Each row of a before or after table is a point. One or more steps were done to the points. Then noise was added and the rows were shuffled. The steps act on columns, c1 being the first. What was done? A step turns or swaps two columns, mirrors them in a line or flattens them onto one, adds a multiple of one to another, or multiplies or shifts one. Angles are multiples of 10 degrees, from the lower column toward the higher: turns from -170 to 170, lines from 10 to 170 but not 90. Use the fewest steps. Two steps may share a column if one is a turn and the other turns, adds or multiplies; they go together, in the order done. Otherwise the lowest column goes first.

Before (8 x 2)
| -0.23 |  0.31 |
|  0.16 |  0.09 |
|  0.08 | -0.17 |
| -0.33 | -0.47 |
|  0.32 |  0.55 |
| -0.65 | -0.12 |
|  0.23 | -0.11 |
| -0.20 | -0.39 |
After (8 x 2)
|  0.55 |  0.17 |
| -0.05 | -0.38 |
|  0.60 | -0.37 |
| -0.11 |  0.21 |
| -0.22 |  0.00 |
|  0.04 |  0.23 |
|  0.39 |  0.19 |
| -0.59 | -0.20 |
Steps: turn c1 and c2 by 140 degrees

Before (9 x 4)
|  0.14 |  0.35 | -0.03 |  0.20 |
|  0.43 | -0.13 |  0.07 |  0.29 |
| -0.14 |  0.38 |  0.10 |  0.10 |
|  0.59 |  0.26 | -0.28 |  0.11 |
|  0.03 |  0.27 | -0.03 |  0.26 |
| -0.03 |  0.54 |  0.38 | -0.51 |
|  0.63 | -0.29 | -0.20 |  0.13 |
|  0.32 | -0.20 | -0.13 |  0.01 |
|  0.07 |  0.09 |  0.03 | -0.59 |
After (9 x 4)
| -0.42 |  0.79 |  0.78 | -0.49 |
| -0.55 |  0.34 |  0.21 |  0.10 |
| -0.26 |  0.23 | -0.04 |  0.20 |
|  0.19 |  0.19 | -0.56 |  0.10 |
|  0.03 | -0.28 |  0.12 |  0.29 |
| -0.34 |  0.41 |  0.06 | -0.59 |
|  0.24 | -0.36 | -0.42 |  0.13 |
| -0.37 |  0.14 | -0.05 |  0.28 |
| -0.09 | -0.24 | -0.26 |  0.00 |
Steps: shift c1 by -0.40; add -0.5 times c4 to c2; multiply c3 by 2

Before (10 x 6)
| -0.54 |  0.45 |  0.11 | -0.20 | -0.08 |  0.07 |
|  0.00 | -0.06 | -0.44 |  0.02 | -0.36 | -0.35 |
| -0.14 | -0.26 | -0.51 | -0.30 |  0.03 | -0.21 |
| -0.31 | -0.02 |  0.09 |  0.30 |  0.18 |  0.39 |
|  0.46 |  0.89 |  0.44 |  0.24 |  0.29 |  0.76 |
| -0.02 | -0.12 | -0.22 |  0.27 | -0.19 | -0.40 |
| -0.45 |  0.02 | -0.06 |  0.34 | -0.06 | -0.03 |
| -0.39 |  0.23 |  0.28 |  0.05 |  0.24 | -0.19 |
| -0.31 |  0.09 | -0.09 |  0.16 |  0.53 |  0.13 |
|  0.63 | -0.30 | -0.02 | -0.26 | -0.58 |  0.00 |
After (10 x 6)
| -0.06 | -0.89 |  0.63 | -0.79 | -0.27 | -0.17 |
|  0.49 | -0.45 | -0.25 |  0.10 | -0.11 | -0.17 |
| -0.12 |  0.13 | -0.19 |  0.23 |  0.11 |  0.46 |
| -0.50 |  0.30 |  0.40 |  0.44 | -0.45 | -0.04 |
|  0.30 |  0.02 | -0.13 | -0.50 | -0.12 |  0.06 |
|  0.49 | -0.22 | -0.03 | -0.02 |  0.30 |  0.04 |
| -0.28 |  0.06 | -0.33 |  0.42 | -0.06 |  0.27 |
|  0.19 | -0.07 | -0.27 | -0.46 |  0.33 | -0.06 |
|  0.30 | -0.02 | -0.33 | -0.11 | -0.03 |  0.31 |
| -0.21 |  0.26 | -0.48 |  0.27 |  0.16 | -0.18 |
Steps: mirror c1 and c3 in the line at 70 degrees; multiply c2 by -1; turn c5 and c6 by 40 degrees; turn c4 and c6 by 120 degrees

Before (12 x 8)
| -0.20 |  0.44 | -0.11 |  0.51 | -0.18 | -0.15 | -0.42 |  0.24 |
|  0.04 | -0.32 | -0.61 |  0.27 |  0.13 |  0.56 |  0.39 | -0.11 |
|  0.11 |  0.48 |  0.02 |  0.31 |  0.54 | -0.23 |  0.14 |  0.57 |
|  0.11 | -0.48 | -0.32 |  0.17 |  0.13 |  0.32 | -0.04 | -0.40 |
| -0.49 |  0.71 | -0.31 |  0.49 | -0.18 | -0.28 | -0.24 |  0.26 |
| -0.33 |  0.24 | -0.44 | -0.15 | -0.16 | -0.18 | -0.53 |  0.12 |
|  0.07 | -0.16 | -0.29 |  0.24 | -0.32 | -0.05 |  0.06 |  0.34 |
| -0.16 |  0.34 |  0.07 |  0.15 | -0.29 | -0.51 | -0.03 |  0.23 |
|  0.13 | -0.09 | -0.60 |  0.18 | -0.01 | -0.15 |  0.08 | -0.14 |
| -0.34 |  0.20 |  0.18 |  0.35 |  0.43 | -0.35 |  0.46 |  0.50 |
|  0.21 | -0.07 | -0.27 | -0.31 | -0.30 |  0.34 |  0.08 | -0.34 |
| -0.35 |  0.35 | -0.15 |  0.09 | -0.16 | -0.16 | -0.40 |  0.40 |
After (12 x 8)
| -0.35 | -0.14 | -0.13 |  0.24 | -0.36 | -0.08 | -0.13 |  0.00 |
|  0.11 |  0.03 | -0.26 |  0.28 |  0.02 |  1.12 |  0.23 |  0.10 |
|  0.10 |  0.01 | -0.26 |  0.17 | -0.04 | -0.29 | -0.05 |  0.15 |
|  0.28 | -0.12 | -0.10 | -0.29 | -0.29 |  0.68 |  0.29 |  0.29 |
| -0.20 |  0.00 | -0.03 |  0.50 | -0.03 | -0.27 | -0.80 | -0.25 |
| -0.06 | -0.01 | -0.15 | -0.15 | -0.07 | -0.37 | -0.42 | -0.35 |
| -0.56 |  0.22 |  0.05 |  0.32 |  0.66 | -0.42 | -0.10 |  0.00 |
| -0.17 | -0.07 |  0.02 |  0.16 | -0.13 | -1.03 | -0.12 | -0.18 |
|  0.35 | -0.01 | -0.13 |  0.14 | -0.04 |  0.64 | -0.15 |  0.15 |
| -0.37 | -0.02 | -0.07 |  0.08 | -0.02 | -0.31 | -0.47 | -0.40 |
| -0.45 |  0.12 |  0.06 |  0.32 |  0.47 | -0.68 |  0.20 | -0.41 |
| -0.18 |  0.02 | -0.15 |  0.52 |  0.07 | -0.53 | -0.57 | -0.56 |
Steps: turn c1 and c8 by 100 degrees; flatten c2 and c5 onto the line at 70 degrees; multiply c3 by 0.4; add -0.7 times c4 to c7; multiply c6 by 2

Before (9 x 11)
| -0.06 | -0.49 |  0.01 |  0.48 |  0.08 | -0.30 |  0.07 | -0.11 | -0.67 |  0.14 |  0.60 |
|  0.15 | -0.30 | -0.26 | -0.15 |  0.00 |  0.19 |  0.08 |  0.65 | -0.11 |  0.61 | -0.02 |
|  0.32 |  0.16 | -0.60 | -0.50 |  0.62 |  0.04 |  0.09 | -0.16 |  0.11 |  0.30 | -0.34 |
|  0.14 | -0.39 | -0.25 | -0.11 | -0.03 | -0.27 | -0.30 |  0.38 |  0.43 | -0.20 |  0.13 |
|  0.40 | -0.36 |  0.09 |  0.15 | -0.31 | -0.17 | -0.14 |  0.52 | -0.56 |  0.56 | -0.04 |
| -0.14 | -0.32 | -0.12 | -0.06 |  0.14 | -0.03 | -0.13 | -0.11 | -0.13 |  0.37 | -0.15 |
| -0.04 |  0.49 |  0.02 |  0.07 |  0.35 | -0.43 | -0.02 |  0.02 |  0.18 |  0.48 | -0.23 |
| -0.72 | -0.02 |  0.35 | -0.90 |  0.62 |  0.08 | -0.21 |  0.23 | -0.64 |  0.06 | -0.09 |
|  0.15 | -0.11 | -0.37 |  0.31 |  0.07 |  0.29 |  0.04 | -0.33 | -0.25 | -0.12 |  0.31 |
After (9 x 11)
| -0.02 |  0.00 | -0.23 | -0.06 |  0.12 |  0.04 | -0.13 |  0.32 |  0.08 | -0.10 | -0.20 |
| -0.17 |  0.00 | -1.01 | -0.50 |  0.63 |  0.06 |  0.06 |  0.31 | -0.24 | -0.14 | -0.28 |
| -0.33 |  0.01 |  0.31 |  0.17 | -0.30 |  0.48 | -0.17 |  0.56 |  0.50 |  0.54 | -0.23 |
|  0.31 |  0.01 | -0.05 |  0.49 |  0.08 |  0.10 |  0.09 |  0.13 |  0.84 | -0.12 |  0.34 |
| -0.27 | -0.01 | -0.43 |  0.30 |  0.08 | -0.15 |  0.06 | -0.12 |  0.36 | -0.37 |  0.19 |
|  0.23 |  0.00 | -0.09 | -0.89 |  0.62 | -0.33 | -0.25 |  0.07 |  0.60 |  0.25 | -0.32 |
|  0.27 |  0.01 | -0.23 |  0.08 |  0.32 |  0.30 | -0.01 |  0.47 | -0.26 | -0.02 | -0.16 |
| -0.13 | -0.01 | -0.27 | -0.13 | -0.01 | -0.11 |  0.08 |  0.61 |  0.08 |  0.62 | -0.05 |
| -0.27 |  0.00 | -0.22 | -0.09 | -0.05 |  0.59 | -0.28 | -0.17 | -0.34 |  0.38 |  0.27 |
Steps: add -1.5 times c7 to c1; turn c1 and c6 by 140 degrees; multiply c2 by 0; add -0.7 times c5 to c3; swap c8 and c10; mirror c9 and c11 in the line at 80 degrees

Before (11 x 12)
|  0.29 | -0.20 |  0.07 |  0.22 | -0.06 |  0.22 |  0.18 |  0.53 |  0.55 | -0.06 | -0.05 |  0.15 |
| -0.25 | -0.39 |  0.31 |  0.40 | -0.28 | -0.36 | -0.06 |  0.13 |  0.13 | -0.22 |  0.57 | -0.13 |
| -0.07 | -0.08 |  0.29 | -0.12 |  0.13 | -0.29 | -0.24 | -0.35 |  0.17 |  0.36 | -0.13 | -0.07 |
| -0.22 | -0.09 |  0.63 |  0.31 | -0.26 | -0.26 |  0.31 | -0.02 |  0.11 |  0.13 | -0.01 |  0.15 |
|  0.00 |  0.05 |  0.17 | -0.25 | -0.55 | -0.17 |  0.44 | -0.53 | -0.35 | -0.31 |  0.00 | -0.43 |
|  0.12 | -0.22 | -0.01 |  0.14 | -0.26 | -0.02 |  0.02 | -0.39 |  0.20 |  0.69 | -0.09 | -0.36 |
| -0.15 |  0.06 |  0.72 |  0.31 | -0.14 |  0.21 | -0.02 | -0.27 |  0.10 | -0.05 |  0.01 | -0.05 |
| -0.57 | -0.10 | -0.18 | -0.54 | -0.14 |  0.23 | -0.07 | -0.28 |  0.19 |  0.17 |  0.14 |  0.33 |
| -0.11 |  0.11 | -0.33 |  0.44 |  0.20 | -0.13 |  0.04 | -0.14 |  0.64 |  0.56 | -0.16 | -0.27 |
| -0.55 |  0.01 |  0.12 | -0.98 | -0.51 |  0.35 | -0.02 | -0.30 |  0.15 |  0.19 | -0.85 | -0.30 |
| -0.26 | -0.51 |  0.07 |  0.22 |  0.20 |  0.15 |  0.03 |  0.09 | -0.39 | -0.05 |  0.20 |  0.14 |
After (11 x 12)
| -0.05 |  0.27 |  0.09 | -0.06 |  0.11 | -0.29 | -0.32 | -0.37 |  0.20 | -0.36 | -0.01 |  0.05 |
| -0.15 | -0.35 | -0.08 | -0.70 |  0.18 | -0.17 | -0.34 | -0.13 |  0.70 | -0.30 |  0.07 | -0.51 |
|  0.33 |  0.04 |  0.21 | -0.16 |  0.08 |  0.18 |  0.39 |  0.54 |  0.53 |  0.13 | -0.08 |  0.20 |
| -0.27 |  0.07 |  0.47 | -0.10 |  0.00 |  0.18 |  0.29 |  0.07 | -0.40 |  0.17 |  0.34 |  0.24 |
| -0.02 |  0.19 |  0.01 |  0.31 | -0.21 | -0.19 | -0.34 | -0.51 | -0.30 |  0.12 | -0.44 | -1.10 |
| -0.56 | -0.15 |  0.08 |  0.38 | -0.06 |  0.23 |  0.46 | -0.23 |  0.16 | -0.42 |  0.03 |  0.69 |
| -0.53 |  0.15 | -0.01 |  0.80 |  0.24 |  0.33 | -0.51 | -0.30 |  0.19 | -0.63 | -0.89 | -0.52 |
|  0.14 | -0.03 |  0.25 | -0.48 | -0.08 | -0.02 | -0.58 | -0.41 |  0.24 | -0.58 | -0.29 | -0.73 |
| -0.15 |  0.69 | -0.04 | -0.21 | -0.07 |  0.26 | -0.10 | -0.26 |  0.05 |  0.20 | -0.06 | -0.08 |
| -0.25 |  0.62 |  0.11 | -0.34 | -0.11 | -0.28 |  0.50 | -0.05 |  0.06 |  0.05 | -0.19 |  0.13 |
| -0.23 |  0.34 |  0.38 | -0.20 | -0.42 | -0.37 | -0.26 |  0.09 |  0.13 |  0.38 |  0.17 | -0.21 |
Steps: turn c2 and c3 by -90 degrees; turn c4 and c10 by 150 degrees; turn c5 and c11 by 50 degrees; multiply c5 by 0.7; multiply c12 by 2.5; turn c7 and c12 by -40 degrees

Before (11 x 14)
| -0.09 | -0.47 |  0.80 |  0.06 |  0.01 |  0.32 | -0.66 | -0.31 | -0.25 |  0.44 |  0.35 |  0.23 |  0.55 |  0.31 |
|  0.37 | -0.28 |  0.05 |  0.71 |  0.05 | -0.29 | -0.33 | -0.38 | -0.48 | -0.07 |  0.01 | -0.20 |  0.24 |  0.40 |
| -0.02 | -0.41 | -0.11 | -0.25 |  0.34 |  0.28 |  0.23 | -0.15 |  0.11 | -0.26 | -0.13 | -0.30 | -0.23 | -0.10 |
| -0.06 | -0.24 |  0.14 |  0.13 | -0.17 |  0.08 | -0.10 | -0.04 |  0.29 | -0.27 |  0.11 | -0.10 |  0.12 | -0.09 |
|  0.33 | -0.53 |  0.57 |  0.44 | -0.09 |  0.45 |  0.16 |  0.28 | -0.29 |  0.10 |  0.81 |  0.65 | -0.19 | -0.03 |
|  0.16 | -0.39 |  0.27 | -0.57 |  0.12 |  0.06 |  0.37 |  0.08 |  0.51 |  0.04 | -0.23 | -0.03 |  0.16 |  0.22 |
| -0.13 | -0.17 |  0.55 |  0.52 |  0.25 | -0.03 | -0.15 | -0.37 | -0.17 |  0.36 | -0.04 |  0.40 |  0.28 |  0.11 |
|  0.12 |  0.07 |  0.46 |  0.11 |  0.06 | -0.33 | -0.28 | -0.31 | -0.43 |  0.02 |  0.14 |  0.32 | -0.17 |  0.29 |
| -0.53 | -0.04 | -0.20 | -0.16 | -0.04 |  0.31 |  0.55 |  0.03 | -0.09 | -0.07 | -0.19 | -0.15 |  0.14 |  0.21 |
|  0.34 | -0.36 |  0.77 |  0.09 | -0.32 |  0.56 |  0.46 |  0.01 | -0.16 |  0.29 |  0.73 |  0.15 | -0.16 | -0.37 |
|  0.16 | -0.01 | -0.49 | -0.32 |  0.06 |  0.43 |  0.32 | -0.05 |  0.34 | -0.03 | -0.11 | -0.08 |  0.08 | -0.08 |
After (11 x 14)
|  0.20 | -0.55 | -1.01 |  0.41 | -0.08 |  0.47 |  0.09 |  0.27 | -0.27 |  0.14 |  0.81 |  0.65 | -0.13 |  0.16 |
|  0.34 |  0.10 |  0.51 | -0.13 | -0.08 |  0.32 |  0.02 |  0.02 | -0.08 |  0.53 | -0.18 | -0.16 |  0.07 |  0.33 |
|  0.38 | -0.10 | -0.35 |  0.56 |  0.23 | -0.03 |  0.33 | -0.36 | -0.15 | -0.24 | -0.10 |  0.40 |  0.14 |  0.21 |
| -0.06 | -0.41 |  0.14 | -0.26 |  0.33 |  0.24 | -0.21 | -0.14 |  0.09 |  0.29 | -0.13 | -0.33 | -0.09 |  0.00 |
|  0.01 | -0.25 | -0.24 | -0.55 |  0.16 |  0.09 |  0.08 |  0.10 |  0.55 |  0.32 | -0.25 |  0.00 |  0.08 |  0.47 |
| -0.44 | -0.07 |  0.37 | -0.33 |  0.02 |  0.47 |  0.06 | -0.06 |  0.32 |  0.33 | -0.14 | -0.05 |  0.05 | -0.07 |
|  0.19 |  0.25 | -0.49 |  0.14 |  0.07 | -0.33 |  0.00 | -0.30 | -0.45 | -0.27 |  0.11 |  0.33 | -0.06 |  0.41 |
|  0.54 | -0.26 | -0.79 |  0.10 |  0.07 |  0.30 |  0.32 | -0.29 | -0.26 | -0.75 |  0.31 |  0.24 |  0.25 |  0.65 |
|  0.24 | -0.53 | -1.17 |  0.00 | -0.32 |  0.52 |  0.36 |  0.04 | -0.16 |  0.39 |  0.79 |  0.14 | -0.03 | -0.44 |
|  0.12 | -0.27 | -0.14 |  0.13 | -0.15 |  0.07 | -0.27 | -0.05 |  0.29 | -0.04 |  0.14 | -0.11 |  0.02 | -0.06 |
| -0.29 | -0.02 | -0.22 |  0.69 |  0.03 | -0.29 | -0.09 | -0.38 | -0.49 | -0.29 | -0.02 | -0.22 |  0.09 |  0.73 |
Steps: add 0.5 times c11 to c3; turn c1 and c3 by -150 degrees; multiply c14 by 1.6; turn c2 and c14 by -20 degrees; mirror c7 and c10 in the line at 40 degrees; multiply c13 by 0.4
